Every row gives one point. Examples show where two turns around zero, p and q, send a point. Where does a point land after both, in the order given? Backwards means that the second turn is done in reverse. Each puzzle has new turns, and all numbers are rounded.

Turn p:
[-70  29] -> [-72 -25]
[-5 -3] -> [-2 -6]
[35  6] -> [22 28]
[ 40 -32] -> [51  3]
Turn q:
[ 54 -19] -> [ 39 -42]
[-41 -22] -> [-47   0]
[ 8 58] -> [35 47]
[-21 -17] -> [-27  -5]
Where do these land?
q, then p: [-7 23] -> [-12  21]
p, then q backwards: [-44  44] -> [-56 -26]
p, then q backwards: [12 30] -> [-24  22]
p, then q: [ -3 -55] -> [ 10 -54]
q, then p: [ 42 -41] -> [ 50 -30]

Turn p:
[-19 -19  27 -12] -> [ -2 -23  31 -10]
[ 9 36  1 69] -> [-43  25 -20  58]
[  6  11  28 -36] -> [ 18  17  37 -16]
[ 10 -38 -57  -8] -> [ 28 -29 -54 -18]
[-52   8  18 -41] -> [-22  -3  36 -54]
[ 45   2 -16  29] -> [ 19  12 -30  42]
Turn q:
[ 14 -13 -38  -6] -> [ 18 -19 -33  -9]
[ -8 -23  59 -22] -> [-32  -9  53 -26]
[ 12 -17  15   9] -> [  7 -17  20   0]
[ 9 -8 25 20] -> [ 7 -8 30 12]
[-51  -9  16  11] -> [-48  -3   8  26]
[ 24  70 -76 -11] -> [ 49  55 -77  -2]
Where do these land?
p, then q backwards: [-25 -11  47 -10] -> [  4 -26  49   4]
p, then q backwards: [ 20 -29 -42  -5] -> [ 22  -9 -50  -1]
p, then q: [  9  44 -63 -11] -> [ 13  41 -64 -11]
q, then p: [29 65 20  7] -> [ 1 68 15 25]
q, then p backwards: [-54 -15  19 -25] -> [-54  21   4  28]
q, then p: [ -5 -16 -16  26] -> [ -1 -23 -18  20]
q, then p: [ 26 -36  35  19] -> [ 22 -29  41  24]

Turn p:
[ 58   2 -17 -28 -13 -40] -> [ 50 -11 -31   7 -35 -36]
[-43  -8  10 -34 -19  14] -> [-40   4  25 -27 -28   0]
[ 46   4   6   2 -34 -13] -> [ 44  -2  -6  19 -33   7]
[ 41   6 -39   9 -14  -4] -> [ 25 -13 -48  15 -13   9]
[-31  10  11 -28   5  15] -> [-26  19  15 -30  -5  -5]
[-76  23  15 -17 -12 -18] -> [-65  38  30   5 -15 -22]
[  6 -40   1  60  46  17] -> [  7 -41   9  16  71  23]
[-1  2 13 36 42 28] -> [ 5  5  8 -4 58 23]
Turn q:
[-21  21 -63  14 -21   6] -> [ -7 -19 -55  -1 -45  10]
[ 30 -30  28 -40  18 -41] -> [ 37  -6  30 -17  45 -39]
[ 44 -17   8   4 -18 -19] -> [ 30 -18  30  20  -6 -21]
[-16 -25  11  -4  33  42] -> [-18  -4   7  -9  37  46]
[-31  22   7 -10 -12  43] -> [-25  22   0 -27 -21  36]
[-50  25 -18  45 -33  -4] -> [-57   2 -31  13 -46 -10]
[ 43   5  27  -9  32 -27] -> [ 39  23  18  19  35 -22]
Where do these land?
p, then q backwards: [ -4 -20  17  11  24 -24] -> [ 15 -28  18   4   6 -24]
p, then q: [ 12  23 -16  23  10  -6] -> [  9   2 -29  24  -2  11]
p, then q: [ 19  25  48 -10  28 -12] -> [ 37  45  12  14  10 -21]
q, then p: [ 50  -6  52  37  14 -17] -> [33 26 33 45 47  5]
p, then q: [-46  10  -4  -1 -15   4] -> [-41  16 -10 -18 -12   0]
q, then p backwards: [-32 -11 -54 -30 -64  32] -> [ 11 -42 -34 -57 -43  43]
p, then q backwards: [-19 -10 -63 -43 -33  -2] -> [-54  12 -47  16 -42  -7]
p, then q backwards: [ 20 -11  19  13  37  25] -> [ 15 -25   7 -34  30   8]

Turn p:
[ 10   3 -29  43 -12  10  12  -4] -> [ 13   5 -10  43 -19   2  23  13]
[  9 -14 -12 -22 -14   5   1  22] -> [  8   5 -19 -17  -6  16 -16  19]
[ 19 -27  60 -45  -1 -23   3 -36] -> [ 35 -31  17 -63  23  -7  -3 -40]
[-15 -14  10  14 -10   1   0  46] -> [-14 -13  10  -7 -21  -4 -10  43]
[-23  13 -38  41  35  23  23 -15] -> [-38   8 -23  46  -6  -8  45  -5]
[  2   1 -15  28   0 -17 -53  25] -> [  2   6  14  34  26 -16 -28  40]
[-1 38 -8 23  4 41 -3 -2] -> [-23  13  16  38  -6  33  15  -6]
[-35  19 -10   8 -35   7 -29  -8] -> [-11 -11   7  38 -15   3 -43 -12]
[ 20 -28  17 -50  30 -13  16 -23] -> [ 13  -4 -21 -58  31  -4  15 -26]
[ 14  10  24 -41   3 -34  30  -5] -> [ 16  23   7 -54  -8 -15   1 -26]
Turn q:
[-26  22  34  -7 -10  11  18  20] -> [-26  -6  12  -2 -20  14 -21  37]
[  8   6  15   8  23 -11  12 -17] -> [-22   7  13  -3  25   5   0 -10]
[-16  20 -38   5  -6  13  28  30] -> [ -5 -13 -19  19 -18  13  40  31]
[-13 -24 -36  76 -30   9   7   0] -> [-19  -5 -19  57 -38 -38  30 -32]
[-18 -38 -11 -23  22 -14  15 -19] -> [-14 -13 -27 -44  10  -5   9 -22]
[ 42 -16  36 -20  17  16 -16  55] -> [ 33 -49  14   9  35  -4 -42  27]
[  2  15 -20 -35  27  12 -35 -13] -> [ 34  20 -23 -14  18  38  -7  -6]
[-13   8   4  -5 -11 -47 -38 -23] -> [  8  56  -5 -20   3 -27 -14  -3]
[ 21   2  23  21 -20 -28  36 -29] -> [-30   8  51  -7   1 -25  17 -15]
[ 13   6  -7 -20 -11  40 -26  -3] -> [ 39  -5   2   6 -16  30 -14  -9]
Where do these land?
q, then p: [36  8 31 -8 48  7  8 18] -> [-34 -23   6 -14  46   2  25  22]
p, then q: [ 12  30 -27  -7  -9  -3 -17  18] -> [ 9 23  3 35  2 18 -8 17]
q, then p: [-35 -15  -5  21 -16   0   3  22] -> [  8   0 -17  19 -24 -23 -25  16]
p, then q backwards: [-19   9  -6 -24 -14  43  32 -39] -> [-22 -21 -23   7  11  48   9 -41]
q, then p: [  9  12 -29   8 -22   7  34 -31] -> [  7 -13   4 -12 -44   8  22 -29]
p, then q: [  0  -7  -4 -19  -7 -27   2   8] -> [ 25  16   0 -12  10  -4   3  10]
q, then p backwards: [ 66  -3  61 -14  20  26  -4   7] -> [  9   2  56  -3 -21   6 -75 -13]
q, then p: [-44   8  19  26   0 -31 -27   7] -> [-21  32  12  32  -3 -26 -39   5]
q, then p backwards: [-24 -42 -39  17   0 -22 -32 -11] -> [-12 -12 -42 -17   7 -34  31 -36]

Turn p:
[ 50 -10 -23  -9  31  21 -31   0 -25  37  36] -> [ 42  -4 -52   2  29 -15 -40 -18 -32  12  17]
[-31 -35 -23  22 -38  29  28  13  -6   3 -12] -> [-21 -32 -25 -13 -43  31  25  28  -3  14  -3]
[-36   0 -17  16  -5 -28   0  -8  -2  35 -36] -> [-33 -14  13   9   2  -2  -9  23  11  46 -30]
[ -3 -25 -11 -18  26 -45   0  30   4  10  40] -> [ 15 -17 -13  16   6 -58  -7  17  28   3  31]
[ -8  46  26 -43 -12   6   0 -22   7  14  25] -> [  7  47  26 -33   6 -13  10 -31  -3  23  21]
[ -8  41  44  33  -8  38 -13  31   5  32   3] -> [ 13  33  25  14  13  54   0  24 -26  24  38]
[-33  25 -23  51 -43 -22 -16   4 -25 -19  36] -> [-71  18  -6  22 -40  -3 -23  12 -18  -2  36]
[ 49 -22 -26  -6  17  44 -30 -44  15  17 -31] -> [ 32 -19 -32 -26  23  37 -41 -37  -6  -1 -46]
[ 19 -38  45  15 -20 -44  -1 -24  31 -24 -24] -> [ 20 -20  58  11 -39  -5 -22   1  21 -34 -33]
[-14 -32  -3 -38  35 -27  41  14 -50 -51 -31] -> [ -9 -26  -8   0  15 -58  63  23  -8 -43 -42]
[ 36  37 -30 -27 -52  32  -4   7  28  32 -11] -> [ 23  54 -37  -6 -23  38  -1 -32  20  40 -13]
[-21  24  33  -5  26  16 -33  19  29 -53  23] -> [ -7  29  24 -17  33  13   0  11  21 -57  43]
[  1 -10   8  10  45 -21  60 -19 -12 -34 -19] -> [-12 -48  25  24  18 -20  47 -22  -7 -27 -21]
Turn q:
[-19 -10  24  44  -4  37 -16  36  -1  25  -3] -> [-16  -3  29  22 -17  34  13  16 -35  36 -24]
[  7 -10  16  17   5 -56 -20  24   9 -20 -50] -> [-22  23   5  46 -14 -41  -3   5   2 -37 -38]
[  4 -62   7  29  20  21  16 -21 -16 -35 -37] -> [-21 -59 -18  57  16  15  19 -14  -4 -24  -7]
[  0  31   1 -25  -3  31 -22   1  52  33   6] -> [  1  24  41 -27  -5  28 -26  -6  38  29  -1]
[  3 -14 -38   5  55   0 -18  -8 -42   0  63] -> [ 40   0 -44  12  48  10 -38  18 -40  20  33]
[ 42  21 -26 -45 -32   1  20  42 -32 -25  24] -> [ 47  -2 -23 -51 -40   8 -10  26 -10 -49   8]
[-25  -3   2 -35  76   3 -26  -9 -46   0  -8] -> [ -5 -18 -16  -9  75  -6 -50   2 -29  -3 -31]
[ 22  17  49  -1 -13  23  39 -33  34 -14   3] -> [  8 -32  58 -11  -2  -7  32 -23  27  -9  30]
[ -1  18 -23   0  -3  -3 -16 -29   0  76  -8] -> [ 17  34 -15 -15  24   5  16  -5  33  56 -29]
[ 19  16  10 -34 -74  -7 -20   2  18  20  21] -> [ 28  16   8 -41 -67 -14  -5 -24  23  21  -4]
[-16 -37  -7  18 -21 -49  35  13  18  -1  12] -> [-27  -2 -25  23 -32 -39  18  31  10   8  28]
[-37  33 -16  28  -5  -1  27 -18   5 -59 -24] -> [-50  20  -1  -3  15   7  34 -26 -16 -47  33]
Where do these land?
q, then p: [ 16 -60 -37  18 -38  -8  47 -36 -31 -26  -2] -> [-27 -62 -55  10 -51  -5  10 -33  22  -3   9]
p, then q: [ 71 -52 -24  16 -24  43  14  29  33 -10 -61] -> [ 10 -18 -13  36 -34  91  30 -18  46 -46 -13]
q, then p: [-20  46  25 -27   1  -4  -4  26 -30  -8  -2] -> [  5  36   8 -17  16 -39  23  16 -14 -15 -30]
q, then p: [-40  31  56  25   9 -13 -31 -18   5  -1   1] -> [-14   1  62  -1  21 -31  -4   5 -42  24  -8]
q, then p: [ 30 -38 -48   8 -35  37  16  25  33 -25 -21] -> [-12  -4 -31 -23 -50  68   9  -5  19 -21  25]
p, then q: [-38  29  35   3  23 -25   8  31  16  -1  -3] -> [-11  -3  54   5   7 -20   2  39 -20  10  20]
p, then q: [-20  19   5  10   3 -29 -32  32  -9  47  29] -> [ 22  47  14   4  -3 -11 -17  33 -28  41  -6]
q, then p: [ 45 -26  -7 -24 -60  35  32   2  57  -3  -5] -> [ 34  -2   5 -35 -73  44   0 -17  44  -8  21]
q, then p: [ 17 -52   1 -24 -18   5  -3 -33 -27   0 -25] -> [ -4 -48 -20  -8 -21   7 -22 -11  25  -2 -43]
q, then p: [ 33 -11   5 -10   9 -33  42 -43  -4   5 -22] -> [  8 -41  10  32  -3 -18   6 -24  49 -20  -4]
q, then p: [-36  56 -30   5  18 -10 -32 -20 -12  16   6] -> [-18  32   1  -6  65 -15   7 -30 -14  26   0]
q, then p: [ 15  36  12  10  25  -9 -41  19  -2 -20  42] -> [ 11  44   8  18  17 -13 -27  -6 -50 -21   9]
q, then p: [-46   0  -4 -26  47 -18 -20  -8   1  -1  27] -> [-14   9  -5  -8  50 -35 -40  24   0  11  14]
p, then q backwards: [-27  23   9  15  41  29   3  -6 -29  28  36] -> [-43  10   7  20  32  14  18 -23 -18  -9  46]
